Each wall is flat, endless, passes through zero and stands at right angles to its row. A trip goes straight from one point to another. Which walls does it cross, in order?
In the rows, zero is written as 128.

Walls:
(1): [142 106  61]
(2): [171 185 175]
(3): [ 57 113 124]
(4): [130 113  73]
(5): [118 132 112]
(6): [ 98  64 112]
Trips:
[121 111  94] to [117 158  84] => 6
[167 141 135] to [188 119 121] => 1, 4
[126  88 100] to [106 193  19] => 6
[68 92 90] to [ 69 172 153] => 1, 4, 6, 2
[151 157 106] to [132 148 109] => none
[104 124 112] to [144 164  97] => 6, 3, 2
[144 197 143] to [139 128 175] => none

Walls:
(1): [132  98 139  90 125 130  56 164 124]
(2): [119 129 148 130 119 125  84  98  86]
(3): [123 141 116 163 187  99 169 158 128]
(4): [112  81 137 158 208 129 169  58 200]
(5): [116 155 152 171 158 136 148 164  73]
(6): [195 150 101 119  47  90 174 157 117]
(7): [103 131 141 204 120 140 110 116 156]
(8): [130  45 116  51  98 101 121 118 105]
(9): [ 14 150 114 244 123 119 115 136  95]
Trips:
[154 130 125  99 148 132  93 139  99] to [109 119 111  88 128  63 163  85 100] => 5, 6, 3, 1, 4
[117 122 117  90 127 103 130 105 186] to [176 138 127 107 181 155 121 146  84] => 3, 5, 4, 2, 8
[ 88 101  88 148 161 136 141  77 158] to [146 170  94 158 166 151 193 119  94] => 5, 6, 7
[ 82 106 119 161 119 176 175 107 163] to [ 49 184  97 115 145  89 135  81  84] => 5, 2, 7, 4
[103 167  66 134  65  75  83 138  99] to [100 122 131 128 190  76  72 146 159] => 3, 6, 8, 4

Walls:
(1): [122 121 115 196  63 147 123 132 136  51 155  89  91  90 110 165 127 168
  92 109]
(2): [125 159 138 183 199 158 124 197 157 161 147  69 122 148 167 148 154 124
 143 119]
(3): [150 119 118 139 183 126 121 146 121 119 104 188 145 103 129 103  83 115
 154  96]
(4): [146 189 148 160 156 141 115  52 114 172 114  85 151 166 135 165 120 163
 187 136]
(5): [ 83 108  63  88  95 155 157 173 114 171 109 133 126 121 119 105 125 156
 126 166]
(6): [206 121 152 158 142 142  96 121  47 123 242 130 111 121 152  66 129 109
 127 146]
(7): [103 134 168 126 150 141  86  56 130 155 113 157 117 101 142 121 218 107
 143 137]
(8): [ 93 111 143 117 155 127 120 210 146 185 153 146 141  41 118  77  73 145
 127 121]
(9): [135 126 158 153  61 160 144 166  80 136 171 172  77 183 179 170 237 123
 219 163]
Trips:
[123 159 120 165 170  49 114  84  99 116  70 166  92  85 120  73 137 144
  52  52] to [122 100 163 161 109 192 127 155 116 172 150 133 169 143 151  94 145  75
  86  48] => 6, 2, 1, 9
[191 105 105 114  78 110 108 125  87 122 111 173 139 165 140 101 193 120
 149 167] to [170  92 118 162  79 141 135 130 133  99 187  79 123 129 148 113 131 128
 143 127] => 1, 7, 5, 2
[138 155 154  79  93  63  48  83 109 127 166 116 141 185 144 131  91 103
 129 115] to [114 109 162  89 125  69 126 101 135 150 103 113  52 170 126 120  52  99
 178 147] => 7, 6, 3
[ 74 133 175 127 100 116 153 161 106 124 161 168  77 172 118 100 107 145
  92  63] to [ 93 218 143 134 131 168 184  95 164 137  93 143  86 172  78 117 118 113
 139 105] => 6, 8, 5, 4, 1, 2, 7, 9
